Each point is reached from the start by the listed moves, each made once or not at all, plus a little noise. Say if it took an odd or an even number of moves. Then give how often each move was made.
(in the rows, 128 means zero)

Moves:
(1): [172 140 149]
(2): [150 107 156]
Start: [151 126 122]
Points:
[195 137 139] => odd (1, 0)

Moves:
(1): [146 130 132 129 138 124 117 114 139 132]
(2): [105 134  90 157 113 117 117 134 147 133]
(3): [117 150 142 115 147 137 115 133 121 124]
(4): [158 163 126 121 130 115 143 140 123 118]
(5): [126 114 129 107 175 168 126 168 153  87]
(6): [133 142 128 125 108 152 102 150 100 119]
(7): [101 128 122 100 121 108 125 140 156 141]
(8): [125 139 110 101 134 138 103 110  94 129]
Start: [152 144 105 129 141 146 119 161 124 154]
Points:
[161 193  98  91 116 137 106 207 119 148] => odd (0, 0, 0, 1, 0, 1, 1, 0)
[200 191  90  70 184 204  69 205  92  99] => odd (1, 0, 0, 1, 1, 1, 0, 1)
[170 191  83  68 151 118  95 153 123 162] => even (1, 0, 0, 1, 0, 0, 1, 1)

Moves:
(1): [135 122 154 144 117 136 111 142 124 119 124 134 138 120 125 139]
(2): [104 145 124 138 107 146 119 130 155 111 122  98 168 139 110 138]
(3): [118 131 138 140 117 139 140 126 150 131 125 137 126 121 144 158]
(4): [143  98 113 171 133 149 111 131 139 156 139 139 136 128 123 141]
(5): [160 112 121 146 109 117 146 161 127 126 124 125 126 141 142 104]
(6): [125 141 142 135 147 140 141 127 110 118 136 151 119 133 140 105]
(7): [142 141 128 128 108 158 112 152 128 146 134 105 136 125 131 146]
(8): [124 140 111 159 132 142 106 142 125 122 127 129 113 133 133 120]
(9): [110 134 114 118 133 133 135 115 121 138 128 153 136 140 117 135]
(10): [151 151 121 111 130 113 120 148 148 122 116 142 142 116 129 108]
(11): [129 140 141 136 119 118 123 116 135 135 129 129 127 150 144 108]
(12): [135 136 136 140 131 140 147 129 141 132 149 148 110 141 121 148]
(13): [147 147 124 145 141  82 133 126 127 126  88 107 137 152 127 167]
(14): [109 133 156 148 127 112 152 158 135 171  88 120 123  96 107 156]
Start: [136 142 100 121 124 116 117 128 132 147 112 120 132 114 123 122]
Points:
[138 165 116 209 147 146  96 190 138 199  75 194 144  85  97 129] => odd (1, 0, 0, 1, 0, 1, 0, 1, 1, 1, 0, 0, 0, 1)
[150 186 121 171 123 141 114 177 154 237  88 163 159 107 118 124] => odd (0, 0, 0, 1, 0, 1, 1, 0, 1, 1, 1, 0, 0, 1)
[201 195 135 153  93 146 126 197 143 160 132 183 141 154 149  92] => even (1, 0, 0, 0, 1, 1, 1, 0, 1, 1, 1, 1, 0, 0)
[153 215 150 172 149  72 183 174 178 176  45 160 123 106 123 198] => even (0, 0, 1, 0, 0, 1, 0, 0, 0, 1, 0, 1, 1, 1)
[178 129  78 249 110 117 105 175 148 169  69 150 152 154 140 191] => odd (1, 0, 1, 1, 1, 0, 0, 1, 1, 0, 0, 0, 1, 0)
[104 188 147 195 109 179 121 194 131 193  81 151 126  84 124 185] => odd (1, 0, 1, 0, 0, 1, 1, 1, 1, 0, 0, 0, 0, 1)
[167 190  55 168 112 128  78 161 183 177  71 100 221 148  93 186] => even (0, 1, 0, 1, 0, 0, 1, 0, 1, 1, 0, 0, 1, 0)

Moves:
(1): [135 111 168 116 128 115 133 106 119 113 124 126 134 112 115 146 143 128
 126 131 129 116 122 119 119 109]
(2): [111 125 112 150 148 116 137 126 149 136 133 123 135 135 118 131 124 120
 128 121 120 118 112 125 127 144]
(3): [137 116 141 131 117 117 137 127 130 134 145 140 134 112 129 108 123 142
 129 138 127 132 126 144 159 139]
(4): [135 129 126 138 143 135 113 119 120 130 115 131 129 149 132 132 139 127
 142 114 119 123 132 105 149 134]
(5): [133 122 131 118 127 147 145 127 135 137 122 127 135 131 132 122 115 129
 138 130 129 131 128 129 139 125]
(6): [143 123 134 126 124 151 104 122 138 131 136 119 128 127 131 126 128 131
 131 138 131 112 131 131 133 129]
(7): [124 131 136 141 107 129 139 112 137 137  98 124 157 160 113 111 111 146
 124 158 145 129 120 149 132 167]
(8): [131 126 112 126 134 117 138 140 112 119 132 130 115 112 127 131 138 137
 125 123 113 115 136 116 134 130]
(9): [130 137 130 140 120 133 119 124 129 125 133 134 122 126 122 130 111 142
 118 129 115 128 118 140 117 129]
(10): [129 116 134 124 143 127 131 125 119 125 114 132 126 126 127 129 142 128
 124 129 131 126 118 113 121 115]
(11): [109 154 112 133 118 108 119 132 138 123 119 118 140 145 112 126 137 123
 113 125 134 120 129 110 134 126]
(12): [125 129 115 111 132 145 154 123 147 120 152 141 120 140 115 115 116 120
 136 137 144 118 122 119 128 142]
(13): [139 144 121 124 105 116 121 120 140 105 134 123 100 123 148 130 123 114
 161 138 146 118 111 142 131 134]
(14): [122 117 135 131 130 133 127 138 129 136 131 129 112 137 144 136 120 129
 139 131 128 123 120 132 125 124]
(15): [125 134 138 129 127 144 133 148 133 122 133 120 129 127 122 133 122 127
 128 142 124 132 115 132 123 131]
(16): [127 130 129 135 148 115 139 128 147 121 134 125 122 142 129 115 105 111
 125 119 132 126 126 137 163 145]
(17): [132 144 127 131 125 129 124 129 121 134 117 129 138 139 130 128 129 161
 124 137 132 133 136 119 129 122]
(18): [122  96 117 130 134 129 136 141 113 138 134 127 130 141 124 136 124 127
 134 113 132 129 110 123 123 130]
(19): [115 136 114 130 130 142 138 131 107 143 133 130 141 120 123 124 110 112
 116 145 117 139 145  97 127 130]
(20): [130 135 133 152 132 132 137 133 131 129 139 139 137 137 115 135 129 115
 115 127 136 120 124 121 134 122]
(21): [146 134 131 121 136 112 125 133 133 115 154 138  96 121 106 134 132 120
 157 133 119 100 123 132 122 107]
(22): [139 126 141 147 122 119 138 147 146 129 124 112 131 137 142 119 126  92
 114 129 133 149 141 108 120  98]
(23): [142 135 135 121 131 125 138 143 117 133 113 152 165 144 132 133 130 135
 123 131 121 123 121 127 120 134]
(24): [118 124 117 139 129 138 124 147 125 104 137 137 129 150 149 135 120 137
 141 128 123 132 129 149 153 113]
Start: [117 119 121 136 137 121 131 138 125 113 131 117 124 141 125 146 120 122
 120 142 140 136 139 163 139 131]
Points:
[117 151 104 172 148  75 196 193 154  56 191 150 114 190 108 176 103  39
 150 176 137  62 110  99 151  81] => odd (1, 1, 0, 0, 0, 0, 0, 1, 0, 0, 1, 1, 1, 1, 0, 0, 0, 0, 1, 1, 1, 1, 1, 1)
[146 155 128 213 115 130 104 196 141  68 149 117 102 196 162 152 116 132
 134 179 141 106 112 134 208  85] => even (0, 0, 1, 1, 0, 1, 0, 1, 1, 1, 1, 0, 1, 1, 1, 0, 1, 0, 0, 1, 0, 1, 0, 1)
[140  94 158 155 140  96 202 118 138  89 129 123 109 175 134 105  78  71
 144 197 166 115 125 109 212 163] => even (1, 0, 1, 1, 0, 0, 1, 1, 0, 1, 0, 1, 1, 1, 0, 1, 0, 0, 1, 0, 0, 1, 0, 0)
[137 164 111 199 125 140 148 180 173  85 183 154 142 239 155 120  42  59
 133 178 152 107 121 135 241 139] => even (0, 0, 1, 1, 0, 1, 0, 0, 1, 0, 1, 1, 1, 1, 0, 1, 0, 0, 1, 1, 0, 1, 1, 1)
[ 99 122  95 195 203 111 206 195 125 138 118 141 173 248  59 155  78  88
 132 161 120  68  79  91 193 172] => odd (0, 1, 0, 1, 1, 0, 1, 1, 0, 1, 1, 0, 0, 1, 1, 1, 0, 1, 1, 1, 1, 0, 1, 0)
[ 95 151  82 195 164 120 162 142 149  65 123 149 140 249  84 125  88 125
 104 150 151  92 113 141 225 173] => even (0, 0, 0, 1, 0, 0, 1, 1, 1, 1, 1, 1, 0, 0, 0, 1, 0, 0, 0, 1, 0, 0, 0, 1)
[134  83 175 124 163 142 217 111 120 135 105 165 190 207 108 107  64 121
 136 195 153 115 112 126 213 187] => odd (1, 0, 1, 1, 1, 0, 1, 0, 0, 1, 0, 1, 0, 1, 0, 1, 0, 0, 1, 0, 0, 0, 1, 0)
[155 133  90 161 149  86 147 168 111  70 119 154 128 244 135 152  90 156
 197 156 141  84 104 185 216 166] => even (0, 0, 0, 1, 0, 0, 1, 1, 0, 0, 0, 0, 1, 0, 0, 1, 1, 1, 0, 0, 1, 0, 1, 1)
[132 125 120 175 149 136 176 149 166 126 176 120 129 147  68 103  31 130
 130 208 102  89 111 188 208 198] => odd (0, 1, 1, 0, 1, 1, 1, 1, 1, 0, 0, 0, 0, 0, 1, 1, 0, 0, 1, 0, 1, 0, 0, 0)

Moves:
(1): [129 113 122 139 122 135 136 142 122 131 135 138 127 133 119 133 112 148
 125 140 123 132 140 128 150 129]
(2): [125 139 135 128 124 132 114 130 137 109 141 138 120 124 124 125 126 118
 119 117 120 134 133 129 128 135]
(3): [115 135 109 144 126 135 135 129 135 148 139 117 143 139 132 119  99  88
 118 120 144 128 140 146 108 112]
(4): [129 116 130 125 123 113 115 138 136 134 136 129 131 120 124 120 121 126
 127 127 125 138 145 123 137 131]
(5): [132 121 136 148 126 126 129 127 135 121 133 133 131 124 128 141 142 124
 128 116 106 123 122 120 138 119]
(6): [130 128 127 136 129 125 123 131 120 115 125 131 139 135 130 122 127 139
 130 145 145 118 127 133 144 124]
(7): [138 130 133 135 121 141 120 122 134 134 137 139 126 122 131 125 133 133
 141 129 118 127 135 123 121 148]
(8): [134 127 132 121 123 130 121 126 140 128 125 128 129 130 127 133 135 125
 135 115 113 142 147 132 135 128]
(9): [129 145 139 118 135 142 123 141 129 132 121 116 135 112 123 125 141 128
 139 113 121 146 119 121 119 109]
(10): [148 121 121 127 107 119 148 125 119 103 105 127 148 127 132  97 116 118
 115 119 130 138 128  98 130 124]
(11): [126 142 145 122 132 120 118 129 125 139 127 106 131 126 122 114 130 127
 132 117 125 138 129 114 124 118]
(12): [115 133 136 116 112 138 121 142 125 134 123 118 109 126 123 124 117 125
 144 133 110 126 136 140 106 116]
(13): [125 119 137 126 122 140 127 133 129 132 120 123 129 116 126 130 122 135
 119 130 136 126 120 127 139 126]
(14): [124 111 131 129 134 126 134 135 148 137 133 120 125 136 122 121 121 126
 132 127 134 136 127 134 125 129]
(15): [129 139 132 134 137 119 104 135 124 114 107 125 116 127 136 123 127 142
 130 116 142 123 101 136 140 119]
(16): [120 134 130 136 117 126 144 127 129 126 128 138 124 114 139 114 119 124
 132 125 132 127 134 128 135 129]
(17): [120 133 119 121 121 140 122 132 114  98 129 134 125 114 133 126 128 146
 138 116 130 117 132 120 134 141]
(18): [126 133 135 131 132 126 122 145 131 116 135 126 143 123 130 129 112 127
 134 129 117 124 139 138 139 155]
(19): [146 131 113 110 123 125 137 120 127 112 144 106 126 137 140 124 129 141
 134 143 133 125 117 109 119 118]
(20): [134 110 137 128 120 121 134 120 124 126 136 134 134 137 137 139 135 125
 131 125 122 145 136  96 132 128]
(21): [107 128 144 115 118 138 115 124 129 135 121 131 117 112 143 110 133 147
 124 116 116 148 123 130 124 133]
(22): [120 126 143 125 113 131 133 122 123 128 138 118 137 109 115 131 116 136
 151 121 125 138 120 128 130 108]
(23): [122 129 116 149 127 131 124 140 118 120 126 112 112 120 121 136 122 118
 133 123 131 130 124 139 136 127]
(24): [112 126 126 118 119 128 115 141 131 136 147 132 128 138 121 143 133 141
 143 138 126 121 132 131 134 146]
Start: [124 118 124 132 115 119 130 123 114 138 142 100 105 145 150 123 103 118
 148 143 155 126 136 101 133  99]
Points:
[ 62 103 127 171  53 179  74 183 138 121 189 108  71 136 142 117  69 133
 197 114 108 143 190 143 152 123] => odd (1, 1, 1, 0, 1, 1, 1, 1, 0, 0, 0, 1, 0, 1, 0, 0, 1, 0, 0, 0, 1, 0, 1, 1)
[ 82  87 100 130  28 128 139 176 122  98 191  64 131 108 157  67   7 136
 196 111 139 179 190  94 175 118] => even (1, 0, 1, 1, 0, 0, 0, 1, 0, 1, 0, 0, 0, 1, 0, 1, 1, 1, 1, 0, 1, 1, 1, 1)
[ 56 127 165 146  87 124  44 210 118 125 160  45 105 114 153  94  70 128
 210  83 127 166 146 102 155  83] => odd (0, 0, 1, 1, 1, 1, 0, 0, 1, 0, 1, 1, 0, 1, 1, 0, 1, 1, 0, 1, 1, 0, 1, 1)
[ 88 106 143 109   9 133  67 179  84  78 160  42 105 113 148  69  25 159
 193 101 144 187 161  53 180  59] => even (1, 1, 1, 1, 0, 1, 0, 1, 0, 1, 1, 1, 1, 0, 1, 0, 1, 0, 1, 1, 1, 1, 1, 1)
[107 114 147 128  70 127 123 168 135 134 187  63  97 125 147  83  28 110
 195 115 151 186 146  84 129  26] => even (1, 1, 1, 1, 0, 0, 0, 0, 1, 0, 0, 1, 0, 1, 1, 1, 0, 0, 1, 1, 0, 1, 0, 0)
[110 158 147 128  81 140  71 167 105 122 144  67  81 117 164  86 106 192
 210 128 143 166 129  89 180  89] => even (1, 0, 0, 0, 0, 1, 1, 1, 1, 0, 1, 0, 0, 0, 1, 1, 0, 0, 1, 0, 1, 0, 1, 1)
[141 116 128 141  71 140  60 174 118  73 193 101  81 121 148 153 124 171
 207 102 103 166 153  40 195 112] => odd (1, 1, 0, 1, 1, 0, 1, 1, 1, 0, 0, 0, 0, 0, 1, 0, 1, 0, 1, 1, 0, 0, 1, 1)
[109 136 126 159  80 182 101 157  92 119 161  56 108 101 164  93  85 157
 170 117 148 148 126  75 155  70] => even (1, 0, 1, 0, 1, 1, 1, 0, 1, 0, 1, 0, 1, 0, 0, 0, 1, 0, 1, 0, 1, 0, 1, 0)
[122 115 165 120  47  93 114 134 110 102 136  48 162 108 191  35  30 125
 166  97 166 191 148  48 177  60] => even (0, 0, 1, 1, 0, 1, 0, 1, 0, 1, 1, 0, 1, 0, 1, 1, 0, 1, 1, 1, 1, 1, 0, 0)
[135  66 198 140  51 158 137 151 139 123 141  98 148  93 148 100  83 152
 183  89  81 216 156  44 181  99] => even (1, 0, 0, 0, 1, 0, 1, 1, 1, 1, 0, 0, 1, 1, 0, 0, 0, 1, 0, 1, 1, 1, 0, 0)

Moves:
(1): [148 129 131 108 125 128 135 110 128 132 141 117 103 123 134 119 105 146
 112 130 154 129 131 131 110 114]
(2): [117 132 126 128 124 133 115 116 133 137 123 135 129 114 107 119 114 114
 134 144 129 119 140 138 145 109]
(3): [144 140 119 156 126 135 149 148 152 145 135 145 151  87 162 136 144 117
 146 122 135 133 106 135 115 110]
(4): [120 112 139 116 126 132 136 133 142 109  98 145 117 137 131 125 162 119
 115 145 109 140 101 131 124 114]
(5): [161 120 148 126 131 113 142 128 125 112 154 151 143 113 109 135 126 131
 126 111 128 150 147 130 112 131]
(6): [130 107 136 121 141 151 111 145 131 111 144 143 136 130 143 146 118 119
 121 119 117 147 103 152 122 115]
(7): [132 127 140 131 112 122 126 125 121 112 132 132 134 132 126 140 130 118
 116 147 122 109 131 133 129 137]
(8): [127 103 141 139 118 132 162 138 118 113 150 135  88 101 146 140 119 130
 150 114 178 140 123 134 125 134]
(9): [113 141 117 118 111 161 128 125 141 144 113 100 113 123 127 143 148 141
 144 138 139 131 134 143 122 128]
(10): [114 124 134 132 160 154 134 129 112 117 114 112 136 140 139 117 144 135
 118 140 131 100 128 144 133 135]
(11): [120 110 126 141 142 107 121 123 112 125 138 125 161 124 118 119 122  85
  98 134 132 137 123 107 131 143]
(12): [144 109 134 106 132 148 144 137 139 137 153 126 124 147 115 136 114 136
 108 154 127 127 140 124 134 145]
(13): [133 135 139 141 128 129 128 149 117 142 130 135 120 139 137 130 114 127
 128 110 136 125 142 132 130 122]
(14): [137 128 146 133 127 147 125 135 110 149 124 103 106 113 126 134 122 161
 137 108 139 119 120 108 129 120]
(15): [124 144 124 116 136 122 145 116 126 132 131 119 124 131 142 135 141 103
 135 128 120 123 151 115 139 100]
(16): [112 122 130 134 114 129 112 130 159 119 147 125 122 126 136 126 155 145
 146 128 121 127 127 136 123 108]
(17): [119 146 146 127 112 116 147 134 158 123 116 146 137 122 158 148 135 119
 150  98 143 130 158 106 114 127]
(18): [133 150 132 156 127 133 117 117 120 126 125 130 148 151 135  98 101 109
 134 129 106 131 132 123 115 123]
(19): [130 156 124 112 120 122 113 137 122 128 137 132 138 136 123 109 116 133
 143 122 136 124  92 119 101 139]
(20): [118 122 115 134 104 137 134 114 127 117 120 132 138 116 130 135 135 112
 127  95 148 117 125 119 141 120]
(21): [138 103 130 122 126 130 123 132 118 128 121 131 135 116 144 126 131 108
 136 122 141 141 154 117 132 135]
(22): [117  86 127 136 119 108 133 132 124 138 154 129 151 142 120 148 126 143
 126 126 138 126 114 130  90 147]
(23): [125 122 116 135 140 118 118 131 112 124 120 151 124 116 120 139 113 116
 111 129 130 113 150 105 128 123]
(24): [142 143 120 145 147 127  95 112 122 124 109  96 104 117 107 107 105 119
 148 114 133 109 132 142 126 123]
Start: [114 146 145 134  99 142 116 143 128 148 127 126 134  98 147 138 127 103
 111 123 120 101 131 118 100 121]
Points:
[148  70 217 209 125 138 116 177  71  81 164 182 154  81 194 177  55  40
 141  49 184  87 210 130  19 140] => even (0, 0, 0, 0, 1, 1, 1, 1, 0, 1, 0, 0, 1, 0, 0, 0, 1, 1, 0, 0, 1, 1, 1, 1)
[115  35 185 134  67 157 103 189 126  87 201 198 144 125 179 164 105  72
 111 150 139 117  91 116  17 136] => odd (0, 0, 0, 1, 0, 1, 1, 1, 0, 0, 0, 1, 0, 0, 0, 1, 0, 1, 1, 0, 1, 1, 1, 0)
[109 115 127 141  77 110  84 134  73 114 125 163 196  68 139 139 105   7
  74 105 160  75 138  52  96 149] => even (0, 0, 0, 0, 0, 0, 1, 0, 0, 0, 1, 0, 0, 0, 0, 0, 0, 0, 1, 1, 1, 0, 1, 0)
[100 101 203 130  90 173 144 153 128 164 149 113 155 112 143 186 118 133
 103 144 153  37 165 103  76 148] => odd (0, 1, 0, 0, 0, 0, 1, 0, 0, 1, 0, 1, 0, 1, 0, 0, 1, 0, 0, 0, 0, 1, 0, 0)

Moves:
(1): [132 141 128 130 131 124 123 132 130 132 122 114 127 115 126 140 110 118
 120 142 132 115 112 110 131 148]
(2): [123 125 129 119 132 134 122 123 136 122 113 134 116 132 124 122 132 143
 135 135 131 132 114 131 133 127]
(3): [135 120 135 139 122 130 111 142 117 129 127 119 122 122 135 121 136 120
 128 125 122 129 124 126 122 135]
(4): [128 104 130 125 135 116 116 116 137 136 116 119 126 134 130 125 123 135
 122 122 134 123 128 121 122 132]
(5): [140 136 125 126 128 140 136 127 120 122 125 127 129 123 118 121 141 127
 145 109 128 124 115 131 120 126]
(6): [125 113 122 137 132 108 148 129 126 145 119 107 125 141 132 129 122 135
 132 131 114 132 153 140 117 131]
(7): [132 119 138 134 140 126 130 116 122 129 132 131 136 145 139 129 148 139
 137 141 138 115 131 157 122 137]
(8): [141 114 114 119 140 147 156 128 111 125  98 148 114 139 127 122 125 130
 132 127 139 130 135 120 142 128]
(9): [105 116 113 118 139 122 123 130  99 104 123 127 121 120 132 120 120 122
 118 130 121 120 132 124 130 149]
(10): [135 119 120 147 154 129 107 131 120 130 109 128 134 134 138 134 142 129
 142 142 127 148 126 141 105 115]
(11): [123 130 132 128 121 129 144 142 121 116 109 131 130 141 138 135 121 122
 129 129 138 122 123 122 118 145]
(12): [136 123 108 117 130 128 112 138 114 143 157 136 125 126 144 139 112 122
 145 158 138 127 127 110 128 132]
(13): [130 132 116 125 137 130 122 117 130 148 106 118 118 130 124 153 140 114
 136  96 126 117 129 142 136 125]
(14): [153 142 130 121 108 127 122 133 124 131 137 123 128 101 120 149 137 128
 124 129 119 125 131 105 159 147]
(15): [133 144 106 133 116 117 129 143 127 123 139 137 117 117 106 125 157 135
 134 110 138 132 127 101 125 139]
(16): [147 133 134 129 126 129 141 124 110 120 149 123 104 143 116 133 122 140
 143 123 137 103 141 124 125 134]
(17): [117 122 136 130 125 139 120 122 111 123 121 115 133 120 118 125 124 134
 127 128 145 112 125 125 139 128]
(18): [122 127 138 128 134 126 123 126 124 138 125 139 114 115 129 131 113 137
 118 122 134 114 125 140 116 118]
(19): [114 113 129 130 128 132 136 114 137 120 133 137 122 129 136 140 135 104
 124 124 133 136 116 123 136 139]
(20): [127 128 124 143 120 108 131 145 143 133 135 134 128 127 122 122 128 133
 138 125 149 133 135 138 122 108]
(21): [111 124 120 118 123 129 149 155 132 110 126 117 128 138 125 127 129 145
 116 152 113 103 125 152  92 107]
(22): [123 140 117 145 129 122 129 136 121 128 125 147 139 124 125 135 123 130
 142 133 132 115 126 129 125 132]
(23): [123 120 122 122 158 162 103 124 151 137 118 109 111 116 120 126 119 119
 130 124 142 155 130 155 129 120]
(24): [113 126 139 114 141 130 115 119 119 124 123 124 132 136 117 135 129 115
 137 128 134 130 134 127 149 149]
Start: [122 114 135 103 109 130 125 126 138 127 140 111 142 117 131 138 147 138
 157 106 137 128 130 139 139 120]
Points:
[101  40  94  91 147 117 145 166  64 135  46  77  86 138 145 148 124 166
 188 130 191  28 117 180  79 148] => even (1, 1, 1, 1, 1, 1, 1, 1, 1, 0, 1, 1, 1, 0, 0, 0, 1, 1, 0, 1, 1, 0, 0, 0)
[102 107 104  77 162 178 113 126 116 136 147 110  84 119 104 200 130 111
 214  93 174  72 120 190 114 122] => even (0, 0, 0, 0, 1, 0, 0, 0, 0, 0, 0, 1, 1, 0, 0, 1, 0, 1, 1, 0, 1, 1, 1, 1)
[ 84  42 111  64 153 142  70  99 102 138 135  54 114  90 129 174 116 101
 165 128 161 138 155 118 197 196] => odd (0, 0, 0, 1, 0, 1, 0, 0, 1, 0, 0, 1, 0, 1, 0, 0, 1, 0, 1, 0, 0, 0, 1, 1)
[123 136 133  91 123 151 127 130  77 140  51 117 125  86 103 211 118 115
 170  89 184  56 118 106 202 190] => odd (1, 0, 0, 0, 0, 0, 0, 1, 0, 0, 1, 0, 1, 1, 0, 0, 1, 1, 0, 0, 0, 1, 0, 1)
[139  72  83  96 167 148 123 121  33 120  95 113  93 107 130 212 142 142
 201 136 187   7 108 144 117 168] => even (1, 0, 0, 1, 1, 0, 1, 1, 1, 1, 0, 1, 1, 1, 0, 1, 1, 1, 1, 0, 1, 1, 0, 0)
[132  91  68 132 144 103  97 158  24 149 112 109  69  80 103 211 145 109
 222 104 200  72 155  87 169 200] => odd (1, 0, 1, 0, 0, 1, 0, 1, 1, 1, 0, 1, 1, 1, 1, 1, 1, 1, 1, 1, 0, 1, 0, 1)
[140 138  80 138 108 107 146 212  89 108 159 154 112 125 112 158 156 177
 230 129 191  70 120 146  34  96] => even (0, 0, 0, 0, 1, 0, 0, 0, 0, 1, 1, 1, 0, 0, 1, 1, 0, 1, 0, 1, 1, 1, 0, 0)
[145  87  89  76 139 113 152 137  30 111 109 143  79 133 108 167 152 178
 231 115 193  51 153  99 149 227] => odd (0, 1, 0, 1, 1, 1, 1, 1, 1, 0, 1, 1, 0, 1, 1, 1, 0, 1, 0, 0, 0, 1, 0, 1)
[128  81 107  82 161 185 141 132  93 106  83  87  60 109  63 164 181 167
 207  97 180 111 137 162 134 137] => even (0, 1, 0, 0, 1, 1, 0, 1, 0, 1, 0, 0, 0, 1, 1, 1, 1, 1, 1, 0, 1, 0, 1, 1)
[152 116  99  82  90 145 153 155 106 105 101  88 121  79  76 146 168 167
 153 101 163  69 106  81 145 152] => even (1, 0, 0, 1, 1, 0, 0, 1, 0, 0, 0, 0, 0, 1, 1, 0, 1, 0, 0, 0, 1, 0, 0, 0)
